Each row is a point. The points of each table are mixes of a few directions, plus a little noise. Count the directions of each table, and those that both share. Where both have some left over, give the other angles between the two spaces (their principal angles), to ten degrees, smallest first.

First (6 x 3)
0:  0.051 -0.021 -0.049
1: -0.041  0.012  0.041
2: -0.022  0.029  0.013
3:  0.027 -0.005 -0.028
4:  0.009 -0.008 -0.007
5: -0.024 -0.006  0.030
Second (5 x 3)
0:  0.030 -0.014 -0.016
1: -0.023 -0.029  0.009
2:  0.008  0.030 -0.001
3:  0.047  0.019 -0.020
4: -0.062 -0.007  0.029
Directions: first 2, second 2, shared 1; angles 30

First (7 x 4)
0: -0.028 -0.031  0.015  0.026
1:  0.014  0.016 -0.008 -0.014
2:  0.065  0.074 -0.035 -0.061
3:  0.001  0.000  0.000  0.000
4: -0.022 -0.024  0.011  0.022
5: -0.018 -0.022  0.009  0.017
6: -0.011 -0.013  0.006  0.010
Second (6 x 4)
0:  0.028 -0.033 -0.024  0.004
1:  0.078 -0.039 -0.027  0.015
2: -0.038  0.048  0.035 -0.005
3: -0.027  0.016  0.011 -0.004
4: -0.027  0.014  0.010 -0.004
5: -0.015 -0.007 -0.006 -0.004
Directions: first 1, second 2, shared 0; angles 60

First (7 x 6)
0:  0.006  0.006  0.032  0.020  0.025  0.016
1:  0.013 -0.015  0.015 -0.019  0.015 -0.021
2: -0.004 -0.019  0.042 -0.007  0.010 -0.015
3:  0.060 -0.021  0.008 -0.043  0.055 -0.043
4: -0.005  0.027 -0.021  0.030 -0.006  0.034
5: -0.038  0.018 -0.045  0.017 -0.051  0.024
6: -0.032  0.004 -0.033  0.001 -0.044  0.006
Second (9 x 6)
0:  0.018 -0.029  0.010  0.004  0.003  0.007
1: -0.006  0.020 -0.024 -0.009  0.002  0.014
2:  0.013 -0.020 -0.010 -0.017  0.007  0.022
3: -0.088  0.041 -0.030  0.117  0.009 -0.042
4:  0.011 -0.018  0.005 -0.028  0.002  0.008
5:  0.009 -0.009  0.012 -0.031 -0.001 -0.001
6:  0.042  0.030  0.045  0.010 -0.028 -0.025
7:  0.013 -0.006 -0.015 -0.013  0.004  0.023
8: -0.013 -0.010  0.006 -0.032  0.003 -0.007
Directions: first 3, second 4, shared 1; angles 60, 60

First (7 x 8)
0: -0.009  0.045 -0.012  0.061  0.037 -0.035  0.020 -0.031
1: -0.034  0.009 -0.004 -0.015 -0.017  0.066  0.005 -0.004
2:  0.028 -0.017  0.039 -0.014 -0.015 -0.040 -0.061 -0.029
3:  0.015  0.005 -0.012 -0.010  0.015 -0.030 -0.007  0.034
4: -0.018 -0.003 -0.009  0.014 -0.004  0.034  0.038 -0.010
5:  0.006  0.023 -0.010 -0.025  0.014 -0.020 -0.032  0.039
6:  0.011 -0.062  0.007 -0.012 -0.030  0.025  0.037 -0.001
Second (8 x 8)
0:  0.001 -0.022  0.008  0.021  0.003  0.022  0.053  0.007
1: -0.011 -0.012  0.021 -0.037 -0.031  0.042 -0.034 -0.008
2: -0.010 -0.017 -0.075 -0.015 -0.016 -0.007  0.031  0.005
3:  0.011 -0.022  0.011 -0.015 -0.008  0.004  0.001  0.017
4:  0.022 -0.031  0.031  0.018  0.011  0.001  0.044  0.027
5: -0.009  0.055  0.028  0.016  0.019 -0.015 -0.056 -0.029
6:  0.003  0.035 -0.064 -0.010  0.012 -0.071 -0.040 -0.001
7: -0.008  0.015  0.041  0.024  0.009  0.023  0.001 -0.017
Directions: first 4, second 4, shared 3; angles 70

First (10 x 9)
0: -0.012 -0.023 -0.002  0.009  0.009  0.016 -0.021 -0.004  0.023
1:  0.012  0.022 -0.006 -0.008 -0.013 -0.025  0.003  0.019 -0.022
2: -0.008 -0.004  0.001  0.025 -0.022  0.022  0.015 -0.002 -0.003
3:  0.021  0.022  0.025 -0.003 -0.029  0.032  0.061 -0.026 -0.037
4: -0.036 -0.039  0.024  0.049  0.003  0.083  0.047 -0.063  0.034
5:  0.019 -0.016 -0.007 -0.019 -0.008  0.001 -0.056  0.028  0.003
6: -0.022  0.023 -0.019  0.024  0.001 -0.043  0.019  0.016 -0.003
7:  0.034 -0.020  0.005 -0.027 -0.021  0.028 -0.050  0.019 -0.006
8: -0.012 -0.007 -0.016 -0.021  0.048 -0.047 -0.044  0.012  0.028
9:  0.005  0.043 -0.004 -0.029  0.032 -0.067  0.026  0.001 -0.018
Second (9 x 9)
0:  0.027 -0.004  0.009 -0.053  0.026 -0.012 -0.033 -0.001  0.002
1: -0.048 -0.007 -0.009  0.053  0.009  0.003  0.031 -0.017  0.026
2: -0.013 -0.016  0.003 -0.027  0.064 -0.019 -0.022 -0.025  0.038
3:  0.008 -0.010  0.008 -0.045  0.051 -0.017 -0.031 -0.014  0.022
4:  0.016  0.016 -0.003  0.023 -0.064  0.018  0.019  0.025 -0.038
5: -0.055 -0.006 -0.011  0.067  0.004  0.006  0.040 -0.016  0.025
6:  0.013  0.015 -0.004  0.024 -0.061  0.017  0.019  0.024 -0.036
7:  0.014 -0.002  0.004 -0.028  0.019 -0.007 -0.019 -0.002  0.003
8:  0.038  0.014  0.004 -0.016 -0.047  0.011 -0.005  0.026 -0.042
Directions: first 4, second 2, shared 2

First (10 x 9)
0:  0.006 -0.027  0.024 -0.045 -0.013  0.041  0.019  0.002 -0.036
1: -0.012 -0.029 -0.007 -0.006  0.013 -0.009 -0.032  0.023  0.023
2: -0.013  0.008 -0.035  0.040  0.030 -0.058 -0.050  0.011  0.054
3: -0.025 -0.018 -0.037  0.019  0.013 -0.041 -0.028  0.038 -0.014
4: -0.006 -0.009  0.015 -0.033  0.010  0.020 -0.017 -0.012 -0.011
5: -0.006  0.033  0.052 -0.039  0.022  0.038 -0.042 -0.066  0.018
6:  0.005  0.019 -0.012  0.039 -0.016 -0.015  0.028  0.007  0.004
7: -0.002  0.021  0.009  0.005 -0.006  0.007  0.007 -0.016 -0.015
8:  0.050  0.023 -0.035  0.030 -0.018 -0.019  0.077 -0.006 -0.001
9:  0.004 -0.021  0.026 -0.007 -0.036  0.039  0.040  0.020 -0.020
Second (7 x 9)
0: -0.034 -0.010  0.002 -0.021  0.017 -0.050 -0.006 -0.040 -0.003
1:  0.006 -0.009  0.001 -0.008  0.005 -0.032  0.027 -0.036  0.040
2:  0.038  0.037 -0.034  0.012  0.005  0.038 -0.010  0.028 -0.047
3:  0.003  0.000 -0.021  0.002  0.007  0.030 -0.041  0.049 -0.038
4: -0.055 -0.022  0.053 -0.021 -0.015 -0.011  0.008 -0.034 -0.007
5:  0.037 -0.027  0.020 -0.002 -0.023  0.032  0.039  0.014  0.064
6:  0.002  0.031 -0.021  0.038  0.003 -0.008 -0.017  0.017 -0.009
Directions: first 5, second 5, shared 4; angles 70

First (11 x 11)
0: -0.043 -0.008 -0.010  0.001 -0.004 -0.014  0.012 -0.024 -0.021 -0.011 -0.005
1:  0.047 -0.001  0.002  0.019  0.004  0.011  0.038  0.011  0.014  0.001 -0.006
2: -0.009 -0.019 -0.011 -0.012 -0.044  0.031 -0.008 -0.019 -0.036 -0.035 -0.009
3: -0.083 -0.022 -0.021 -0.062 -0.044 -0.001 -0.030 -0.042 -0.027 -0.029 -0.010
4: -0.061  0.000 -0.018 -0.013 -0.024 -0.022  0.008 -0.037 -0.014 -0.003  0.010
5: -0.020  0.026 -0.010  0.000 -0.051 -0.003 -0.026 -0.020 -0.005  0.016  0.048
6:  0.066  0.026  0.032  0.066  0.068 -0.001 -0.019  0.056  0.012  0.028  0.009
7: -0.003 -0.005  0.016 -0.005  0.053 -0.014 -0.015  0.023  0.013  0.007 -0.019
8:  0.018 -0.012  0.000 -0.004  0.015 -0.002  0.039  0.003  0.017 -0.003 -0.021
9:  0.064  0.009  0.029  0.045  0.059  0.009 -0.015  0.051  0.010  0.014 -0.007
10:  0.023  0.005 -0.008 -0.037 -0.030  0.006  0.014 -0.002  0.039  0.013  0.011
Second (9 x 11)
0: -0.045  0.022 -0.006  0.031 -0.001 -0.030 -0.004 -0.021 -0.019  0.016  0.030
1: -0.002 -0.014  0.008 -0.054  0.041 -0.017  0.001  0.018  0.050  0.012 -0.028
2: -0.009  0.006 -0.003  0.019 -0.011 -0.002 -0.001 -0.008 -0.015  0.000  0.012
3: -0.005 -0.010  0.006 -0.042  0.031 -0.015  0.001  0.012  0.038  0.011 -0.020
4: -0.033  0.000  0.005 -0.040  0.041 -0.038 -0.001  0.005  0.040  0.024 -0.011
5:  0.068 -0.024  0.004 -0.015 -0.019  0.052  0.005  0.020  0.001 -0.031 -0.028
6:  0.060 -0.021  0.003 -0.009 -0.019  0.048  0.005  0.017 -0.002 -0.027 -0.024
7: -0.032  0.034 -0.015  0.096 -0.054 -0.001 -0.007 -0.039 -0.079 -0.006  0.059
8: -0.002  0.005 -0.003  0.016 -0.008  0.000 -0.001 -0.005 -0.013 -0.002  0.008
Directions: first 5, second 2, shared 2

First (11 x 12)
0: -0.026 -0.018  0.029  0.026  0.016  0.014 -0.042 -0.010 -0.026 -0.039  0.023 -0.037
1:  0.051 -0.020  0.033  0.031  0.029  0.034  0.050 -0.017 -0.014 -0.032  0.009 -0.051
2: -0.030 -0.012  0.010 -0.040  0.033 -0.024  0.010  0.035  0.004  0.030  0.041 -0.023
3:  0.014  0.011 -0.012  0.013 -0.004  0.016  0.025 -0.009  0.018  0.014 -0.025  0.024
4:  0.040  0.011 -0.008  0.049 -0.015  0.039  0.022 -0.035  0.007 -0.018 -0.042  0.023
5: -0.106 -0.011  0.009 -0.047  0.038 -0.035 -0.050  0.048  0.005  0.043  0.058 -0.009
6:  0.021 -0.001  0.000  0.001 -0.025 -0.010 -0.021 -0.011 -0.020 -0.031 -0.007 -0.007
7:  0.028  0.015 -0.010  0.048 -0.022  0.034  0.002 -0.036  0.007 -0.020 -0.043  0.030
8: -0.028  0.008 -0.005  0.013 -0.001  0.006 -0.022 -0.004  0.006  0.006 -0.005  0.017
9:  0.021  0.012 -0.027 -0.047 -0.018 -0.032  0.030  0.020  0.016  0.036 -0.011  0.027
10:  0.015  0.005 -0.018 -0.047 -0.027 -0.043 -0.002  0.017 -0.002  0.012  0.000  0.009
Second (11 x 12)
0: -0.065  0.002 -0.007 -0.034  0.021 -0.023 -0.018  0.033  0.016  0.047  0.027  0.013
1:  0.080 -0.013  0.010 -0.017 -0.030 -0.021  0.016 -0.010 -0.036 -0.052  0.000 -0.043
2: -0.031  0.006 -0.012 -0.022  0.006 -0.015 -0.006  0.019  0.015  0.034  0.006  0.020
3: -0.034  0.007 -0.009 -0.011  0.029  0.005  0.027  0.020  0.033  0.055  0.005  0.023
4: -0.018  0.008 -0.004  0.029  0.007  0.024 -0.003 -0.011  0.014  0.009 -0.014  0.021
5:  0.040 -0.007  0.009  0.013 -0.008  0.008  0.012 -0.016 -0.015 -0.032 -0.006 -0.022
6:  0.047 -0.004  0.002 -0.001 -0.059 -0.025 -0.052 -0.025 -0.048 -0.075 -0.011 -0.022
7:  0.024 -0.024  0.036  0.027 -0.013  0.003 -0.047 -0.025 -0.056 -0.086  0.019 -0.062
8:  0.007  0.016 -0.021 -0.001  0.008  0.013  0.048  0.005  0.037  0.047 -0.023  0.039
9: -0.033  0.005 -0.002  0.011  0.036  0.024  0.028  0.010  0.032  0.045  0.002  0.019
10: -0.017  0.004 -0.003  0.008  0.003  0.006 -0.006  0.000  0.008  0.009 -0.003  0.012
Directions: first 4, second 4, shared 4
